Each wall is flat, endless, passes through zero and stands at right angles to its row. A trip goes straight from one point to another. Which walls does it cross, in order?

Walls:
(1): [-0.24, 0.63]
(2): [-0.40, 0.17]
(3): [-0.42, 0.12]
(4): [0.56, -0.26]
(5): [-0.23, -0.12]
(6): [0.47, 0.10]
(7): [0.91, 0.16]
(8): [-0.09, 0.67]
(9): [0.28, 0.22]
Trips:
[0.32, -0.20] to [0.46, -0.08] -> none
[-0.50, 0.29] to [-0.02, 0.79] -> 9, 5, 6, 7

Walls:
(1): [0.45, 0.40, 0.49, -0.69]
(2): [-0.48, -0.02, -0.80, -0.65]
(3): [0.18, -0.08, 0.29, -0.19]
(4): [0.82, 0.72, -0.24, -0.03]
(5): [-0.84, 0.24, 0.49, 0.54]
(6): [-0.21, -0.58, -0.60, -0.21]
(7): [0.72, 0.19, -0.30, -0.12]
Trips:
[-0.52, -0.28, 0.55, -0.35] to [-0.44, -0.31, -0.14, 0.29] -> 1, 3
[-0.95, -0.45, -0.10, -0.20] to [-0.29, -0.38, -0.03, -0.22] -> 3
[-0.59, 0.51, 0.49, -0.80] to [-0.02, 0.21, -0.85, -0.03] -> 3, 4, 6, 5, 7, 1
[0.65, 0.40, 0.88, -0.38] to [0.00, -0.37, 0.35, 0.33] -> 5, 7, 4, 1
[-0.12, -0.48, 0.07, 0.25] to [-0.14, 0.36, -0.37, 0.38] -> 2, 4, 6, 7
[-0.27, 0.14, 0.00, -0.53] to [-0.26, 0.45, -0.18, -0.20] -> 5, 3, 4, 6

Walls:
(1): [0.01, -0.32, 0.04, -0.12, -0.68, 0.24]
(2): [-0.32, -0.07, -0.70, 0.18, -0.15, 0.41]
(3): [0.42, 0.81, -0.11, -0.82, 0.15, 0.41]
(4): [-0.36, -0.12, 0.09, -0.04, -0.05, 0.02]
(5): [-0.54, 0.47, 0.69, 0.21, -0.02, 0.62]
(6): [-0.05, -0.37, -0.01, 0.17, 0.21, -0.48]
(7): [-0.79, -0.37, -0.27, -0.06, 0.29, -0.43]
(8): [-0.34, -0.18, -0.96, -0.52, -0.73, -0.37]
(9): [0.20, -0.34, 0.08, 0.45, 0.36, 0.15]
Trips:
[-0.29, 0.05, -0.40, -0.48, -0.13, -0.03] to [0.45, -0.59, -0.07, 0.19, -0.33, -0.34] -> 6, 3, 4, 9, 2, 7
[0.42, -0.89, 0.39, 0.12, 0.29, -0.54] to [-0.15, 0.16, 0.46, -0.15, -0.23, -0.13] -> 1, 4, 5, 9, 7, 6, 3
[-0.08, 0.16, -0.25, 1.07, -0.18, -0.38] to [0.65, 0.00, -0.15, 0.16, -0.02, -0.48] -> 7, 2, 8
[0.15, -0.65, 0.00, -0.18, -0.86, 0.81] to [-0.38, 0.21, -0.41, 0.18, 0.26, -0.52] -> 5, 7, 6, 1
[-0.61, 0.90, 0.13, -0.21, 0.41, -0.14] to [0.12, -0.21, 0.21, -0.55, -0.39, 0.13] -> 8, 1, 7, 5
[-0.09, 0.54, 0.14, 0.89, 0.32, -0.07] to [-0.72, 0.26, 0.43, -0.37, 0.02, -0.19] -> 7, 4, 9, 6, 3, 8

Walls:
(1): [-0.32, 0.27, 0.40, -0.29, 0.06, -0.51, 0.05, 0.02, -0.08]
(2): [0.21, -0.08, -0.40, -0.51, 0.01, 0.20, 0.19, -0.18, 0.37]
(3): [0.04, 0.20, 0.04, 0.40, 0.99, -0.55, 0.15, 0.23, -0.27]
(4): [0.52, 0.02, -0.38, 0.05, 0.05, -0.56, 0.17, 0.22, -0.47]
(5): [0.18, -0.51, -1.03, 0.82, 0.27, -0.20, 0.02, -0.40, 0.69]
(6): [1.10, -0.02, 0.08, 0.01, -0.33, 0.66, -0.70, -0.20, 0.16]
(7): [-0.14, 0.42, 0.04, -0.12, 0.14, 0.38, -0.31, -0.61, -0.08]
(8): [-0.52, 0.01, 0.17, 0.34, 0.86, -0.14, 0.25, -0.09, -0.29]
Trips:
[-0.48, 0.06, 0.08, 0.14, 0.00, 0.74, -0.13, -0.19, 0.08] to [0.07, -0.35, -0.41, -0.20, 0.25, 0.17, 1.04, 0.40, -0.01] -> 2, 6, 5, 7, 3, 4
[0.26, 0.63, 0.41, 0.04, 0.71, 0.15, -0.36, 0.20, -0.02] to [0.34, -0.90, -0.32, -0.46, 0.13, -0.35, -0.26, -0.83, 0.61] -> 2, 5, 1, 8, 3
[0.06, 0.12, -0.48, -0.22, 0.39, 0.89, -0.36, -0.20, 0.49] to [0.13, 0.32, 0.92, 0.03, 0.22, 0.18, -0.21, -0.37, 0.22] -> 5, 8, 1, 2, 3
[-0.11, 0.28, 0.50, 0.33, 0.05, 0.28, 0.48, -0.42, -0.64] to [-0.06, 1.15, 0.11, -0.31, -0.05, 0.03, -0.96, -0.38, 0.39] -> 6, 3, 8, 2
[0.35, 0.47, 0.05, -0.24, 0.03, -0.51, -0.59, 0.51, 0.40] to [-0.09, -0.36, -0.19, 0.06, 0.12, 0.00, -0.06, 0.85, -0.35] -> 6, 1, 8
